Each point is reached from the start by the listed moves, each made once or not at all, plus a little noise. Is the number of moves made odd or even? Then give how often each move was made.
In the rows, 128 means zero.

Moves:
(1): [149 112 137 127 101 195]
(2): [176 120 153 100 148 102]
(3): [124  68 135 147 169 101]
Start: [159 114 141 134 143 122]
Points:
[207 107 166 106 163  96] => odd (0, 1, 0)
[224  32 179 122 177 137] => odd (1, 1, 1)
[157  52 152 153 185  92] => odd (0, 0, 1)

Moves:
(1): [131 109 187 137 149  92 136 139 156 106 139 103]
(2): [105 138 140 156 117  99 148  86 122 154 160  99]
(3): [120 119  89 201 117 127 128 145 147 143 125 136]
(4): [127 143 148 151 135 121 138 118 135 125 159 141]
(5): [134  97 137 109 112 139 136 164 167 105 160 109]
(6): [116 158 147 134 116 118  91 115 133 151 139 130]
(7): [106 152 136 133 103 111 140 137 137 164 103 152]
(8): [ 93 130 124 122 122 128 120 138 102 129 122 126]
(9): [140 155  81 110 106 114 123 141 132  93 124 130]
(10): [135 125 100 125 124 103 124 145 105 152 125 144]
(11): [137 145 146 131 102 135 121 128 104 128 113 122]
Start: [127 117 124 136 123 120 135 127 124 144 117 144]
Points:
[117 115 117 242  61  76 162 145 138 183 191 126] => even (0, 1, 1, 1, 1, 0, 0, 0, 0, 1, 1)
[134 131 249 159  98  85 116 149 181 119 183 108] => odd (1, 0, 0, 1, 1, 1, 0, 0, 0, 0, 1)
[130 155 114 104  33 109 142 185 153 124 106 148] => even (0, 0, 0, 0, 1, 0, 1, 0, 1, 0, 1)

Moves:
(1): [133 137 137 142 135 113 107 110 136 149 127 144 120 138 129 133  92 120
 104 134 117 121 112 137 128]
(2): [133 151 140 137 138 121 135 135 114 119 122 127 121 133  99 138 121 116
 132 114 131 136 131 119 113]
(3): [134 129 123 113 145 135 118 122 131 127 125 133 125 120 107 145 126 125
 122 131 136 140 107 131 150]
(4): [123 131 124 123 136 114 125 113 130 129 131 136 122 131 136 134 132 136
 140 120 125 125 129 122 121]
(5): [125 141 128 136 129 126 119 139 137 130 138 141 133 131 121 129 139 142
 134 113 120 121 108 131 125]
(6): [131 128 129 129 108 118 121 125 139 118 138 128 124 129 148 126 118 113
 130 109 134 132 136 124 129]
(7): [133 116 123 131 118 115 127 124 116 124 116 125 124 135 115 136 137 146
 120 120 135 136 117 125 142]
(8): [132 114 125 130 124 125 108 124 141 124 119 130 120 125 116 123 131 123
 123 130 126 131 131 135 109]
(9): [127 132 137 137 120 128 118 129 119 109 143 123 121 117 133 130 111 132
 130 136 132 139 131 112 141]
(10): [121 137 128 116 117 122 122 132 121 132 116 119 128 135 124 133 122 128
 134 134 115 146 140 126 120]
(11): [131 122 116 140 139  98 154 134 140 126 131 125 143 138 135 137 136 113
 111 123 115 128 119 104 130]
(12): [134 127 126 141 148 121 112 126 125 116 138 138 125 142 109 149 120 131
 125 134 142 119 128 146 128]
(13): [122 129 125 119 153 137 110 133 127 129 143 123 141 137 132 115 138 105
 121 115 122 141 125 123 138]
(14): [138 125 121 143 134 128 127 127 124 126 138 126 136 128 117 135 118 132
 137 137 124 133 118 131 113]
(15): [129 130 129 105 126 121 114 129 116 109 117 109 140 136 129 140 126 120
 134 135 102 116 136 134 144]
(16): [124 123 118 134 125 135 122 127 128 134 123 138 140 112 129 124 126 129
 119 123 124 135 134 121 124]
(17): [129 120 136 133 135 118 123 134 112 122 122 137 150 114 140 134 119 133
 132 129 133 134 127 133 120]
(18): [129 138 119 137 134 125 122 122 126 124 122 113 128 129 131 123 126 127
 131 132 136 141 134 125 127]
(19): [136 126 111 117 129 119 122 135 139 129 127 118 130 134 129 108 104 126
 134 133 121 127 137 128 136]
(20): [140 137 123 127 127 146 139 121 130 113 115 147 129 136 131 135 115 132
 127 122 128 130 128 117 116]
(21): [153 124 119 131 130 129 120 132 137 151 121 138 142 141 120 133 153 142
 131 124 142 117 134 117 127]
(22): [136 135 134 129 126 125 130 113 135 127 134 143 128 126 133 122 125 135
 135 137 132 141 125 126 130]
(23): [139 139 132 137 124 125 126 137 121 143 126 113 114 109 124 118 138 144
 133 119 116 136 140 124 130]
(24): [113 140 111 140 137 136 117 135 123 124 102 124 107 121 127 125 115 124
 133 149 114 129 133 140 143]
Start: [130 118 146 113 124 120 134 110 138 124 120 135 123 106 111 122 134 121
 116 138 116 129 123 134 146]
Points:
[230 167 130 162 158  89  56  91 185 131 124 196 106 135  29 151  72 138
 119 112 119 149  92 137 117] => odd (1, 1, 1, 0, 1, 1, 0, 1, 0, 0, 0, 1, 0, 1, 0, 0, 0, 0, 1, 1, 1, 1, 1, 0)
[175 174  94 121 188 138  67 111 172 112  80 165 118 131  50 110 119 110
 131 130 114 175 108 118 154] => odd (0, 1, 1, 0, 1, 0, 0, 1, 0, 0, 0, 0, 1, 0, 0, 0, 0, 1, 1, 1, 1, 1, 0, 1)
[142 138 129 125 113 101  46 110 115  45  98 145 139 110 114 142  87 122
 141 139  69 194 112 128 152] => odd (0, 0, 0, 0, 1, 1, 1, 1, 1, 1, 0, 0, 1, 1, 1, 0, 1, 0, 0, 1, 0, 1, 0, 1)
[134 140 120 150 174  88  57  92 128  80  81 160 103  82  74 163  87  96
 124 129 137 169 133 150 130] => even (0, 1, 1, 1, 0, 1, 0, 1, 0, 0, 0, 1, 0, 0, 0, 1, 1, 1, 0, 0, 0, 0, 0, 1)
[187 109  81 124 101 109  74  92 159  94  60 153 134 121  99 121  95 134
 130 148  89 148 142 123 150] => odd (0, 0, 0, 0, 0, 1, 1, 1, 0, 0, 0, 0, 0, 1, 1, 1, 0, 0, 1, 1, 1, 1, 0, 1)
[200 160 101 137 209  65  38  91 151 106 102 143 136 138  54 160  81  94
  85 115  82 163 130  81 161] => even (1, 1, 1, 1, 0, 0, 0, 1, 1, 0, 1, 1, 1, 0, 1, 1, 0, 1, 1, 1, 1, 0, 1, 0)
[193 152  89 150 181  99  27  74 166 110  71 184 106 144  48 139  63  95
  83 123 135 185 113 129 167] => odd (1, 1, 1, 0, 0, 1, 1, 1, 0, 0, 0, 1, 1, 0, 0, 1, 0, 1, 1, 1, 1, 1, 0, 1)
[185 141  79 129 172  67  97  97 153 115  81 146 138 113 126 120 126 129
 125 108 112 194 122  84 192] => even (0, 0, 1, 1, 0, 1, 1, 0, 0, 0, 1, 0, 1, 0, 0, 0, 1, 1, 1, 1, 1, 1, 1, 1)
[125 142  85 144 153  26   7  98 153  80 103 123 121 148 109 139  60  87
  92 129  50 171 124 120 183] => even (1, 0, 0, 1, 1, 1, 1, 1, 1, 1, 1, 1, 1, 0, 1, 1, 0, 1, 1, 0, 0, 0, 0, 1)
[168 177 114 178 183  51  56 102 119  52 108 154 109 109  57 176  92 126
 135 110 100 234  96  97 138] => odd (0, 1, 1, 1, 1, 1, 1, 1, 1, 1, 1, 1, 1, 1, 0, 0, 1, 1, 0, 1, 0, 1, 1, 1)
